Every row gives one point. To make a cloud, some directions were put in groups of two or more. Within a group, all points are equally far from the middle, so they leave a hole (a ring in 2 directions, a hollow ball in 3). The other directions are filled evenly. Then the cloud was stretched, turned, moved and blurred a little. Count the holes, and give their numbers of directions, smallest first.
In the rows, 128 means zero.

Cloud:
[[108 166 112]
 [200 156  93]
 [173 180 131]
 [ 91 161 120]
 [160 186 128]
 [134 187 117]
 [105 102 137]
 [ 78 163 130]
 [103 106 135]
 [188 167 131]
 [135 175 106]
 [176 172 151]
 [133  87 107]
 [161 148  80]
 [139 127  85]
 [161 167  97]
 [123  88 128]
 [155  72 140]
 [183 120 164]]
Holes: 1 (2)

Cloud (20 x 3):
[[115 147 181]
 [146  63 113]
 [165 146 103]
 [138 141 179]
 [100 179 109]
 [163 155 118]
 [104  78 121]
 [ 71 102 165]
 [109 101 178]
 [147 151 101]
 [ 91 100  98]
 [137  72 106]
 [170 134 176]
 [ 98 178 107]
 [154  74  96]
 [174 150 119]
 [167 133  93]
 [109 179 152]
 [129 100 182]
 [ 97  82 119]]
Holes: 1 (2)

Cloud (29 x 4):
[[ 91 160 132 161]
 [133 136  95 141]
 [ 99 123  94  59]
 [122 171 130 151]
 [ 77  94 161 106]
 [152 170 104  71]
 [ 85 113  93  67]
 [163 106 121 126]
 [ 78 130 177 130]
 [134 191 141 106]
 [ 67 140 174 107]
 [105 165 149 157]
 [ 83 107  99  61]
 [115 170 102  83]
 [145 139  97 129]
 [119 110 134  52]
 [ 96 169 133 138]
 [140 184 137 127]
 [105 106 176 132]
 [104 179 111  81]
 [135 109  98 143]
 [172 118 180 114]
 [ 89 111  92  80]
 [ 77 158 109 132]
 [ 76 172 106  81]
 [129 152 190 113]
 [104 163 124 154]
 [ 76 159 172  92]
 [ 89  95 118  71]]
Holes: 1 (2)

Cloud, 26 rows:
[[154 125 174 103]
 [143 128 108  89]
 [136 194 183 110]
 [175 131  98 142]
 [116 162 138  76]
 [ 97 146 131 134]
 [139 148  96 160]
 [137 219  90 124]
 [137 159  67 136]
 [149  57 121 155]
 [ 90 124 157 147]
 [152  97 162 115]
 [128 170 161  85]
 [169 192 123 118]
 [105 168 127  97]
 [ 83 107 163  86]
 [111 163 141 150]
 [129  73 182 137]
 [112 110 146 151]
 [125 158 166  65]
 [124 200  96  86]
 [159 209  82 132]
 [169 182 173 131]
 [148 135 106 124]
 [ 95 123 156 130]
 [125  63 153 119]]
Holes: 0

Cloud, 47 rows:
[[156 136  99 179 125 158]
 [123 134  67 186 119 107]
 [111  71 141 101 103 142]
 [ 89 133  79 199 127  99]
 [ 60 140 111 116 116 143]
 [171 126 100 108 121 167]
 [133 152 132 111  85 180]
 [140 149  71  63  79 132]
 [108 161 119 120 153 172]
 [148  70  97 172 135 143]
 [173 129 121 131 111 134]
 [126  85 144  80 119 124]
 [159 125  67 155 118  97]
 [138 140 144 161 106 144]
 [133 183 115 141  62 130]
 [ 98 119 123 137 152 121]
 [145 124 114 124  96 163]
 [ 99 112 144 120 115 156]
 [123  90  83  96  59 124]
 [169 154  77 163 116 137]
 [153  75 136 155 117 105]
 [178 165  48 120 147 110]
 [142 153  53  76 144 130]
 [202 181 111 180 135 120]
 [ 79 131  71 153  69 165]
 [108 120  49  88 114 141]
 [166 101 128 154 140 121]
 [114 188  64  74 105 161]
 [100 122  76 178  81 151]
 [151  86 107  93  78 140]
 [119  94  47 173 110 145]
 [155 135 146  76 126 134]
 [116 151  76 162 134 100]
 [134 181  74  83  71 170]
 [128 148 136 153 101 167]
 [102  88 155 116 118 112]
 [163 169  41 106 119 168]
 [132 144  64 117 146 109]
 [125 177  98 107  80 107]
 [186 177  80 158 122 115]
 [108 108  50 157 106 139]
 [163 168 129 165 175 145]
 [150 131  78 191 118  89]
 [130 164 120 127  58 155]
 [145 146  34  86 146 142]
 [ 72 130 124 123 131 151]
 [148 124 123 159 170 137]]
Holes: 1 (2)
